Each point is reached from the start by the listed moves, each made once or not at all, plus a little noise. Say if it took an odd or an even number of moves. Then give how often each move was made.

Moves:
(1): [46  6 -6  0  2  1]
(2): [ -7  69  12   5 -16  14]
(3): [ 10 -10  70  -7  -6  -9]
Start: [  5  -6 -35  -8  11  -1]
Points:
[ 10  52  46 -10 -10   5] -> even (0, 1, 1)
[55 57 39 -8 -8  6] -> odd (1, 1, 1)
[ 50   1 -41  -7  14  -1] -> odd (1, 0, 0)
[ 44  66 -30  -2  -3  13] -> even (1, 1, 0)

Moves:
(1): [ 46 -12  12   7   0  -5 -25  -4   0   5  -4  -3]
(2): [ 9 32  5 -5  7 -1 -3  1  9 -3 -1  2]
(3): [ -3  -1  35   9   0  -7  -1   1 -10  -6  11 -13]
(4): [ 2  9 -9 42  5 -4 -1 -4  1  2  7 -6]
(5): [  0  -4  -4   0  54  14 -16 -13 -14   2  -7 -10]
(6): [ 3  9  3  8 -4 36 -2  4  5  0 -1  6]
(7): [14 -3 10  4 11 -4 59  8  1  3 -5 19]
(8): [  0   0  -2   1   3  -8 -10  31  -2   7   0   1]
(9): [ -6 -16   4 -10  14  -8   1   6  48  20   8  -2]
(10): [ -2   0   7  -8  -1  -3   1  -6 -18  51   9   1]
(11): [ 16   3 -20  -6  15  -2   3  10   1  -9  40 -11]
Start: [ 16  -2 -14 -18  -6  13  28  -8   0   9  -3  -9]
Points:
[ 37 -17   7  16  94 -12  65  23   6  78  60 -32] -> even (0, 0, 1, 1, 1, 0, 1, 1, 1, 1, 1)
[ 46  -6 -20  14  89  44  74  -6  21  81  52 -12] -> odd (0, 0, 0, 1, 1, 1, 1, 0, 1, 1, 1)
[ 84  24  25 -14  66  35 -28  17 -28  56  44 -35] -> even (1, 1, 1, 0, 1, 1, 0, 1, 0, 1, 1)
[ 24  36  11  23  64   8   0  10 -13  12   2 -35] -> odd (0, 1, 1, 1, 1, 0, 0, 1, 0, 0, 0)
[ 91  41 -15  17  15  34   2  -5  -7  58  49 -23] -> even (1, 1, 0, 1, 0, 1, 0, 0, 0, 1, 1)
[ 75   1  23 -30  86 -10 -22  17  12  77  45 -45] -> even (1, 1, 1, 0, 1, 0, 0, 1, 1, 1, 1)
[ 51  18  26 -28  87  39  73   8  19  70  47 -19] -> even (0, 1, 1, 0, 1, 1, 1, 0, 1, 1, 1)
